Every row gives one point. Examples show where two turns around zero, p and q, send a point. Write where each new point lands after one turn and then the other. Backwards means that the second turn is done in reverse. Each puzzle has new turns, and all numbers are rounded.
In the rows, 128 means zero.

Turn p:
[154 102  85] -> [120 175  97]
[ 86 177 161] -> [110  71 169]
[113  88 125] -> [140 120  88]
[117  95 113] -> [129 129  90]
[160 165 117] -> [114 158 166]
[138 140 166] -> [154 115 157]
Turn q:
[153 150 136] -> [147 148 149]
[107 130 110] -> [135 112 106]
[138 117 174] -> [ 97 163 141]
[ 86 135 162] -> [110 158  86]
[156 108  58] -> [151  59 157]
Where do these land?
p, then q: [101  92 153] -> [120  87 158]
q, then p backwards: [127 163 172] -> [176 115 102]
p, then q: [117 132 111] -> [128 120 109]
q, then p: [168 125  75] -> [193 138 116]

Turn p:
[162 172 133 124 142 112] -> [134 147 176 149 106 125]
[140 134 129  49 106 213] -> [ 99 153 145  28 123  80]
[ 98 160  80 157 132  82] -> [118 166 102 183 109 168]
[133 103 140 133  99 128] -> [134  96 111 119 117 117]
[110 119 132 157 123 156] -> [123 109 118 108 137 161]
[138  61 143 137 149 147] -> [170  96 112 106 174 119]
[155 108 122 140 115  94] -> [162 114 116 153 109 115]
[ 87 168 144 127 158  93] -> [ 84 144 146 178 149 140]
Turn q:
[135 112 122 119 121  61] -> [101 156  93 119 104  89]
[ 47 123 131 116 115 154] -> [131 104 185 173 146  89]
[154 110 150 122 179 135] -> [159 113  79 127 150 137]
[ 88 133  81 119 124 135] -> [110 156 161 165 147 121]
[153 111 151 174 194 108] -> [197 149  78 104 135 122]
[159 130 152 133  98 142] -> [124 101 129 106  99 152]
[155 105  90 116  92 144] -> [ 97 137 126 157  97 167]
[133 201 147 123 102 143] -> [103 108 171  73 148 145]
Where do these land?
q, then p: [105 126 120 118  77 142] -> [102  77 116 132 135 135]
q, then p: [112 138 136 118 190 147] -> [175 154 154 140 160 134]
p, then q: [121 128 133 124  96 145] -> [105 123 134 153 122 116]
p, then q: [103 133 111  99 128  72] -> [143 182 159 107 123 111]
q, then p: [202 127 124 100 179 159] -> [158 187 115  65 152 156]
p, then q: [157 103 123 109  85 139] -> [ 78 136 107 135 101 122]
q, then p: [125 131 157 109 100 108] -> [115 119  91 142 134 104]
q, then p: [104 158 122 201  92 137] -> [101  84 183 120 101  86]
p, then q backwards: [121 108 126 175 204 102] -> [113 125  96 127 187 194]

Turn p:
[118 174 133  76  90 180  99 153 158] -> [128 135 137 159  60 111  65 136 167]
[110 116 150 103 113 179  88 135 130] -> [ 99 104 123 118 101 108  72 140 140]
[101 138 114 101 156  86 125 172 112] -> [109 157 128 148 106 159 149 171  94]
[112 155  94 125 142 106 126 154 109] -> [138 171 119 138 116 150 132 146 101]
[ 86 131  84 115 155  85 195 127  93] -> [ 96 195 132 122 127 172 184 104  96]
[123 137 138  93  58 155 114 176 124] -> [129  99 114 159  54 136  86 112 126]
[141 113 162 208 144 126 133  94 144] -> [148 102 138 117 196  75 145 111 112]
[147 113 166 133 106 124 108  89 161] -> [144  79 150 108 129  94 137 129 157]
[165 112 137 166 119 139  96  74 127] -> [167  93 127  81 166 107 116 121 144]
[127 102  74 133 168  96 175 144 131] -> [110 170  89 139 155 157 187 127 126]
[179 117 156 153 157 132 150  92 118] -> [139 103 151 121 197 140 134 112 146]
Turn q:
[ 97 110  93 106 139 103 157 132 153] -> [107 106 123 155 131 124 115 181 106]
[ 76  71 112 149 145 114  77 152 167] -> [153  69  92 169 185 140 145 153 151]
[119 171 162 117 157 150 124 155  89] -> [163 166 166  97 144 163 124 122 114]
[149 159  93 113  68 117 122 129 175] -> [103 155  62 116  91 110 138 157 145]
[186 171 133 128 122 113  93  99 107] -> [ 91 184 127 110 127 131 132  84 162]
[ 97  86 122 156 133  67 114 185 157] -> [167 115 103 190 177  97 118 168 147]
[107 114 106 175 178 118  99 151 136] -> [150 119 125 191 165 161 146 124 134]
[146 163 148 113  91 121 122  66 119] -> [ 89 141 134  85  91 128 109 111 171]
[126 124 144 143 114 173 184 106 100] -> [144 106 159 111  72 126 114 101  96]
[148 115 136  94 121 177 165 121  65] -> [123 122 154  79 115 120 105  87  64]
[158 124 160 113 142 155 149 114 138] -> [120 126 163 103 114 109 161 118 117]
Where do these land?
p, then q: [ 93 148 151  79 109 155 168 186 129] -> [176  95 100 129  89 159  99 109 181]
p, then q: [154 144  74 169  97 116 102 162 119] -> [ 92 172  91 147 118 123 133  77  99]
p, then q backwards: [113 152 151 134 150 114  92 135 135] -> [114 126 138 106 139 108 168 148 138]
q, then p: [110 136 177 157  79  80 115 115 130] -> [165 105 118 145 108  91 157 171 172]
p, then q: [167 121 109 117 122 139 127 138  61] -> [116 109 111  97 136 164 162  88  98]
p, then q backwards: [143 172 125 145 114 142 105  86 157] -> [127 129 191 144 105 106 135 151 116]
q, then p: [140 133 144 104 144 173 170 123 177] -> [101 104 141 159 101 165 143  81 107]
p, then q backwards: [125  88 137 165 143 178 101  74 142] -> [139  83 161  77  87 104  94 123 111]
q, then p backwards: [142 107 131 129 182 158 156 128 185] -> [115 117 166 129 134  53 147 141 151]
p, then q backwards: [118  82 134 106 171 104  75 115  77] -> [ 82 142 115  42 133 152 125 119 140]
p, then q: [100 111  98 157 114  88 181 135  83] -> [100 127 161 110  82 159  85 101  89]
p, then q backwards: [131 141 105  73 110  88 143 139 142] -> [125 178 128 163 137 149 137 109 167]

Turn p:
[110 127 160 119 155  91 100 120 111 170 148] -> [105 158 170 151 148 122 162  92 122 138 122]
[150 143 155 103 146 116 156 147 108 132  88] -> [150 118 123 149  76 134 165 106 131 126 129]
[131 126 100 119  97 108 128 171 134 174 132] -> [112 111 164 132 108 134 128 159 115 164  88]
[107  81 118 105 143 153  92 150 143 131 105] -> [150 133 147 101 135  67 142 148 131 114 106]
[ 93 126 132 129 120 119 138  80 102  85 127] -> [109 182  83 129 127 125 113 121 133 113 152]
[106 161 153  74 164 140 145  65 139 124 109] -> [125 138  65 142 135 106 147  55 138 113 105]
[116  92 162 129  79 144 117  73 109 178 107] -> [149 189 147 137 133 128  98 108 190 151  92]
[118 122  97 135 154 150 148 111 160  90 208] -> [113 105  92 101 187 113  94 123  82 149 169]
[177 158 132  91 100 126  83 211  95 103 116] -> [154 116 150  80  90 183 198 171 100 112 107]
[109 138  88 197 147 138 102 134 118 157 148] -> [101 117 183 138 152 132  74 135 104  93 133]
[127 116 160 157 118 160 185 144 142 150  71] -> [151  95 138 135  69 110  98 111 188 134 140]
[188 121 116 114 110 115 185  65 133  77 129] -> [171 133  38 167 136 159 113 141 132 155 155]
[120 138 108 107 146 129 104 168 133 149 163] -> [112 108 158 105 142 120 146 127  83 137 108]
[140 145 110 214 112 103 109 153 165  72 141] -> [ 89  89 133 126 155 162 113 197 143  93 186]
Turn q:
[125 169 181 116 153 118 122 103 111 105 142] -> [175 112 159  99 160 119 106 112 131 118 100]
[107 175 125 103 157  99 187  71 199  74 180] -> [134 139 196  58 154 163 192  58 169 123 118]
[141  88 161 145 144 136  56 126 118 133 132] -> [139 168 118 138 145  93  77 159 120  88 140]
[146 135 109 124  99 104 116 105 141 124  94] -> [106 131  99 112 101 137 128 108 117 108  99]
[151  92 119 169 144 144 130 149  97 146  89] -> [ 86 127 106 164 144 103 111 170 111 148 117]
[191 105  80 104 110  98 151 130 129 177 135] -> [ 89 120  88 117  75  69 160 115 144 149 139]
[129  89 153 100 108 115 130 148 138 142  88] -> [111 115 122 159  89 128 104 143 165 105 113]
[142 108 130 155  86 142 140 124 117 159 136] -> [130 145 111 177 110 105 142 118 111 141 123]
[ 70 136 135 125 167 197  97 106  76  94 153] -> [179 108 164 131 191 145 137 173  75  93 160]
[ 99 127  99 140 107  79 145 168 134 159 112] -> [ 90 106 105 149 104 154 105  93 140 158 157]
[ 88 182 150 128 174 201 104 121 136 115 147] -> [198 132 133 111 200 168 145 162 127 123 139]
[144 130  93 127  88 103 159 185 141 108 128] -> [ 98 131 135 121  65 153 128 124 128 182 135]
Where do these land?
q, then p: [162 123  77  67  87 129 129 153 115 155 168] -> [115 144 115 124 119 164 108 169 117 217 112]
p, then q backwards: [169 139 166 110 146 165  67 130 183 174 136] -> [107 181 171 108 176 135 185  73 131 122 130]
p, then q: [ 88 182 143 164 103 125 120 159 125 129 105] -> [153 139 160 155 109 189 134 132 132  88 132]
p, then q backwards: [152 112 110 135 107 117 137  87 127  91 109] -> [124 125 139 135 125 164  88 151 144 162 111]
q, then p: [149 155 143  44 164 141  86 165 157 108 166] -> [159  80 104  89 148 144 198 151 117 186  99]
q, then p: [155 102 127 151 151 112 143 144  96 155 104] -> [ 87 143 168 152 128  97 132 148 125 122 125]
q, then p: [141 127 153 162 146 122 150 118 162 179 137] -> [ 97  90 120 181 154 115 116 117 134 113 123]
p, then q backwards: [ 54  94 144 175 140 152 103 134  69 106 104] -> [147  60 137 112 134  90  71 115 157  93 180]
p, then q backwards: [ 94  89 111 117  95  98 153 145 152 119 124] -> [185 103 112 133 142 135 137 172 120 141 122]
p, then q backwards: [ 88 107 102  99 157 193 134 118 135 105  88] -> [183 132 149  98 125  99  76  88 104 155 133]
p, then q backwards: [173 104 171 145 149 111 150  64 113 168 131] -> [ 79 136 179 170 107 133 149 141 150 170 168]
p, then q: [136 111 141 154 120 135 159 145 156 115 154] -> [137 147 125 136 120 101 131 127 153 119 175]
p, then q: [ 90 197 118 127  87 102 144 149 107  78 126] -> [151 102 138 153  98 197 164 142  89 118 169]
p, then q backwards: [143 148  86 142 140  89 117  81  96 109 141] -> [ 92 105 120 181 109 160  91 118 127 130 102]

Turn p:
[133 108 133 225 113 147 149 136 133 142 131 169 130 143] -> [ 63 135 109 168 119 151 121 147  78 134  74 137 126 110]
[140 168 133 119 155  73 142 141 109 144 136 152 104 137] -> [129 103 114 121 117 159  96 147 158 140 126 103 126 182]
[149 127 140 112 141  95 141 139 173 115 115 113 126 121] -> [117 123 107  94 162 120 137 142 134 124 151 140 140 158]
[144 141 105 145 145  96 122 132 109  78 127 119 199 145] -> [150 116  75 157  95 125 141 161 151 128 149 176 157 121]
[142 131 199 116 146 151 103 128 139  62 112 121 122 143] -> [134 155 115 131 182 166 188 121 171 146 138 131 142 108]
[148 116 123 134 152 150 121 119 115 139 118 168 150 113] -> [124 149 131 150 112 165 120 120 112 113 142 155 108 131]
[134 108 120 110 104 142 130  92 110 132 170 109 119 130] -> [127 125 163 100  93 113 144 128 144 117 117 124 112  98]
[107 129 115 103 137 144 119 123 143 138 135 171 106 149] -> [138  98 163 138 134 158 137 120 102 123 138 106 119 137]
[155 104 106 116 153 117 127 138 114 127 108 112 111 126] -> [137 152 130 110 121 124 120 153 122 156 160 133 113 140]
[149 144 111 101 147 154 149 136 125 149 173 112 110 139] -> [129  92 161 102 131 134  97 138 150 137 135 136  94 107]
[ 65 125 116 120 138 124 131 110 113 143 116 118 159 122] -> [171 120 130 160 116  90 137 107 118 115 110 135 114 149]
[117 123 130 135  95 140 149 136 121 138 105 142 114 129] -> [123 148 145 141 140 123 113 139 109 115 107 106 140 125]
[118 144 125 111  94 143 136 135 108 117 135 110 109  61] -> [156 155 113  94 132 112  98 107 136  96 118  95 120  96]
[ 90 120 182 104 103 120 109 152 109 146 121 119 137 150] -> [155 140 159 135 143 122 137  96 147 150  88 126 172 147]
[133 111 125 114 153 153 103 150 112 132 115 115 112 100] -> [152 160 131 115 137 135 114 106 117 156 149 131 106 118]
[129 104 104 122 132 115 111 121 165 139 148 120 117 146] -> [112  97 143 102 118 115 149 125 103 143 147 133 128 134]
[123 172 108 187  70 113 132  88 179 137 110 106 151 120] -> [ 60 107  88 158 124  64 127 116 123  83 130 109 155 116]
Turn q:
[129 107 168 144  91  99 129 100 171  93 158 108 132 106] -> [109 159 139 171 106 145 161 141 116 137 108 152 100  74]
[123 114 170  96 129 130 136 121 106 140 111 151  90 103] -> [166  86 138 142 130 142 165 156 129 131 109 123 143 141]
[139 100 126 108 156  92 119 155 152 149 109 109 100 103] -> [104  89 144 147 131 164 124 141 125  90 124  88 116 129]
[143 150 112 117 120 160 136 122 123 160 115 169 116 116] -> [154 115 103 133 140 109 145 113 126 121 133 131 126 182]
[123 113 112 105 135 164 120 119 155 142 127 144  98 179] -> [108 118  88 116 117 139 125 113 103 157 100 108 150 164]
[111 158 116 140 112 115  94 140 114 133 163 107 111 126] -> [ 97 137 144 119 107 137 146 114 167 133 162 138 139 131]
[112 164 100 131 125  90 154 113 122 106  97 136 134 113] -> [128 110 143 132 161  82 133  96 152 118 120 127 116 100]
[148 137 118 149 148 149 142 125 154  98 130  92 166 106] -> [114 165 123 131 131 115  86 143 137 100 107 153  96 118]
[123 118 144  85 145 142 145 142 102 110 167  96 126 107] -> [121 100 120  98 116 143 128 187 147 125 127 159 123 115]
[149 158 101  99  95  94  98  84  96 152 133 145 141 125] -> [129 129 141 113 139  92 177 119 144 162 166 100  85 146]
[110 144  94 157 121 143  98 110 122 123  94 152 153 112] -> [147 172 124 121 137  87 136 100 147 105 127 102 139 136]
[145 109 100 155 104 154 144 155 104 145 110 137 150 107] -> [175 133 109 121 108 116 108 110 119  89 158 128 116 133]
[104 102 163 154 134 124 140 140 122 160 132 104 103 157] -> [125 107 155 149  89 146 105 133 105 143 134 130 170 125]
[140 106 134 157 139 122 132 135  97 135 141 135 102 145] -> [149 116 122 147 116 149 105 129 138 152 153 118 146 123]
[ 94 125 137 158 162 139 133 127 154 110 165 142 165 174] -> [ 95 170 107 129 148 119  97 138 100 150 130 148 177 106]
[155 141 152  93 133 129 128 160 154  92  95 120 159 170] -> [124 136 147  82 170 162 107 115  93 134  90 141 106 123]
Where do these land?
p, then q backwards: [151 105 156 142 131 141 128 108 186 154 155  98 120 118] -> [111 181 104  86 110 107 131 136 157 114 139 111 147 146]
p, then q: [111 100  80 117 133 118 142 119 113 117 102 102  95 153] -> [123  89 163 131 118 166 116 124 127 130 175 146 113 122]
p, then q: [121 141 131 120 100 123  83 149 113  99 112 101 101 144] -> [ 98 136 152 136 116 102 114 155 111 107 153 140  88 141]
q, then p: [119 160 117 114 111 139 147 114 121 123  95 156 110 140] -> [110 138 143 132 114 120 148 155 129 117 148 140 116 171]
p, then q backwards: [151 121 123  98 154 100 150  95 102 158 136 141 156 143] -> [147 155 144 130 121 159 123 135 111 158 138  81 112  94]
p, then q backwards: [142 133 145 160 125 165 121 123 136  94 172 104 121 123] -> [114 118 112 107 110  96 137 126 137  66 148 124 122 128]
q, then p: [120 109 123 131  84 151 108 132 123 123 124 122 145 133] -> [131 131 142 120 122 122 110 139 157  93 137 107 140 114]
p, then q: [179 167 136 163 140  93 151 129 172 138 155 156 198  73] -> [119 164  41  83 149 109 160  95 144 130 106  86 164  95]
q, then p: [119 124 124 107 104 110 118 152 107 124 135 145  90 143] -> [124 133 163 111 129 112 135 133 117 100 121 158 101 115]
q, then p: [ 80 137 151 119 112 134 120 138 123 107 113  94 116 155] -> [143 159 149 139 146 123 134 104 135  81 123 141 151 148]
p, then q: [106 115 136 105 107 142 137 158 107 107 130 106 108 105] -> [128 118 155 123 153 135 122 146 142 114 122 121  82 154]
q, then p: [101 123 138 160 115 133 128 150 141 120 145 132 125 150] -> [133 127 122 153 106 132 123 106 132  89 122 138 128 114]
p, then q: [152 120 131 155 165 102 141  95 101 167 110 153 140  90] -> [118 133 116 111 116 131 148  58 150 168 116 134 158 140]
p, then q: [145 117 149 131 126 158 124 173 138 113 118 112 124 153] -> [129 131 135 138 156 115 121 162 121  97 147 128 147 161]
q, then p: [142 155  92 127 183 122 134 104 133 191 138 156 163 102] -> [142  68  95 121 106 129 149 155 135 201 112 133 135 148]
p, then q: [111 121 114 100 157 117 117 110 130 112 108 171 135 124] -> [145 131  99 124 114 142  96 124 134 168 134 159 117 127]

Turn p:
[134 124 123 134 136 113  66 142 145 133 124 105 108 147] -> [ 91 116 160 113 124 138 154 118 152 108 125 112 110 156]
[137 124 145 144 142 108  89 138 141 137 110 119 146 119] -> [123 119 138 109 104 124 150 136 129 109 122  91 110 138]
[116 125 136 131 130  96 148 137 122 147 118 121 113 129] -> [121 122 101 119 145 139 145 153 131 133 143 121 133 130]
[105 137 118  99 150 163 142 103 157 123 120 107 118 118] -> [136 144 136 149 149 151  89 108 143 123 120 100 157 127]
[143 129 116 151 145 139  67 143 109 149 118 158 121 121] -> [117 116 143 126  82 154 152 115 138  98 126 138  85 116]
[140 135 142 109 100 102 144 128 144 109 203 138 163 150] -> [155 145 152 117 145  75 140 158 125 141  94 173 153 152]
[143  78 108 153 129 161 153 140 128 121 110 105 114 117] -> [ 80 139 135 121 125 138 101 120  96 153 144 114 130  91]
[116 146 115 123 145 114 150  87 117 121 120 197 138 124] -> [185 154  86 123 139 127 124 110 137 105 127 153 109 103]
[146 100 121 116 110 149 106 147 135 166 113 147 146 120] -> [126 146 155 125  86 145 127 140 102 106 159 134 125 131]
[ 97 133 130 141 105 105 150 128 115 110 168 133 143 119] -> [149 131 117 128 148 112 123 160 129 166 105 151 111 136]
[104 123 128 140 147 131 145 148 116 120 112 119 136 147] -> [101 137  95 148 128 118 121 137 131 131 125 116 120 127]
[115 154 117 106 138 102 135 149 141 103 121 117 132 119] -> [137 139 119 129 129 111 132 131 174 149 134 108 139 139]
[133 106 179 143 103 112 130 148 121 110 128 138 112 135] -> [111 103 101  88 114 117 129 136 105 142 121 144 132 154]
[144 134 125  77 121 159 144  76 112 129 122 106 127 124] -> [159 131 142 163 150 141 124  83 100 134 139 123 167 131]
[133 151 126 141 101 155 155  95 125 119 119 114 113 141] -> [134  95 128 145 161 116  96 107 114 131 142 137 135 117]
[143 148 119 142 147 140 123 140 121 153 142 123 119 118] -> [121 110 142 144 117 142 141 139 142 119 121 132 132  98]
Turn q:
[109 110 141 117 146 134 132 134 100 114 126 158 140 109] -> [140 122 119 149 140 126 128 107 141 163 111 140 114 107]
[118 118 106 141 145 109  87 115 130 144 134 127 114 112] -> [146 125  96 140 113 124 151 168 130 132 138 120 125 125]
[137 122 146 123 115 168 155 140 149 126 141 112 140 125] -> [ 96 136 149 119 129 141 101 114 117 123 101 106 126 121]
[151 111 123 132 136 117 153 147 105 107 138 112 143 106] -> [107 136 108 142 173 123 119 118 124 131 117 130 111 145]
[117 115 133 147 127 123 148 117 126 195 106 124 143 122] -> [153  97 133 103 154 166 119 166 120 125 112 134 140 115]
[100 149 122 114 142 130 153 123 111 122 134 117 108 124] -> [125 106 119 134 140 106 116 110 128 133 145 118 156 109]
[130 123 117 115 137 119 104 129 122 153 146 145 132 142] -> [147 117 122 129 118 143 138 136 145 125 148 117 101 124]
[148 113 114 120 151 113 155 142 106 136 124 153 150 109] -> [130 115  97 130 161 147 117 114 133 134 125 155  98 125]
[151 151 116 143 126 132  68 147 115 116  94 113 118 148] -> [122 160 120 104 111 127 182 133 160 132 141 129 147 161]
[142 133 146 115 126 119 123 104 114 131 109 114 140 113] -> [150 125 123 106 138 106 123 129 135 126 104 131 128 143]
[ 49 181 163 121 132 103 131 111 136 104 130 111 141 116] -> [170 136 143 168 125  87  98 120 153 112 122 124 194  99]
[ 76 107 112 124 133 124 134 115 149 113 135 123 130 184] -> [123 131 170 148 113 120  98 155 137 152 177 131 135 111]
[149 116 116 180  94 114 118 131 110 107 143 118 123 120] -> [107 131 134 161 142 126 164 146 108 120 118 132 127 173]
[153 117 106 131 106 136 129 126 152 164 106 134 127 117] -> [127 120 116  98 110 166 123 145 104 123 119 136 124 147]
[151 137 146 124 138 151 107 117 195 112 143 150  87 178] -> [103 158 162 104  61 113 144 125 110 101 155 129 104  94]
[150 115 155 117 111 108 128 144 138 118 136 134 105 115] -> [143 155 128 129 132 122 138 108  90 120 123 121 109 133]
[146 156 115 112 112 177 151 136 117 113 128 131 134 136] -> [ 87 109 137 112 117 135 118  82 141 128 121 123 137 143]
Where do these land?
p, then q: [123 131 103 150 137 143 144 144 125 147  97 125 145 115] -> [117 135 108 157 129 130 145 135 112 119 116  95 146 137]
q, then p backwards: [144  95  87 123 133 141  94 113  77 147 126 125 142 117] -> [ 86 148 148 144 112  79 115 152 102 114 124 109 111 112]
q, then p backwards: [136 144 145  94 128 120 105 145 130 148 127 131 145 126] -> [116 138 124 114 146 116 112 109 145 119 111 153 129 105]
p, then q: [ 98 147 142 127 143 150 150  77 139 151 124 137 103 125] -> [ 83 142 100 117 110 114 144 143 161 153 108 139 108 130]
p, then q backwards: [129 141 108 110 110 115 146 148 130 148 141 122 147 109] -> [ 93 112 125 141 132 108 103 122 129 128 118 122 127 151]
q, then p: [141 149 134 140 122 121 119  84 145 150 116 133 107 140] -> [133 146 114 110 110 106 136 123 115 161 143 149 145 148]
q, then p: [130 139 130 124 131 137 134 148 141  31 132 124 136 126] -> [171  97 110 126 172 120 126 147 156  97 119 125  75 143]
q, then p backwards: [119 128 106  81 137 135 140 152 145 144 133 138 136 120] -> [109 124 124 130 131 151 138 122 130 116  87 145 106 100]
p, then q backwards: [145 147 149 149 123 152 144 124 132 128 142 133 139 137] -> [114 140 136 135 132 125 151  90 136 127 132 132 125 111]
q, then p: [135 147 113 145 184 123  63 125 103 126 142 129 139 119] -> [116 148 143  97 156 109  95 161 170 143 159 121 145  95]
q, then p: [143  94 146 144 111  86 148 145 145 109 143 147 112 176] -> [132  82  89 128 123 137 142 123 136 133  79 170 140 119]
q, then p: [112 124 143 113 109 101 146 105 120 146 131 146 110 130] -> [124 125 130 111 114 127 164 112  94 136 119 140 133 114]
q, then p: [136 109 146 135 127 128 119 119 151 125 139 140 145 113] -> [120  99 116 119 115 134 122 115 139 133 151 127 120 128]
p, then q: [ 97 108 137 140 110 147 127 153 128  99 142 125  48 116] -> [150 110 137 111  71 164 120 148 147 175 134 107 123  94]
p, then q: [140 116 141 124 128 137 139 153 116  85 101 118 134 115] -> [159 101 130 129 126 136 116 157 127 121 138 109 139 159]
p, then q: [106 113 109 149 108 137 117 120 115 150 122 128 141 145] -> [116 125 131 143 134 117 170 117 120 137 142 119 137 108]
q, then p: [142 145 138 129 137 103 141 122 135 143 119  75 149 148] -> [120 148 127 127 108 101 144 113 166 126 100 111 147 152]
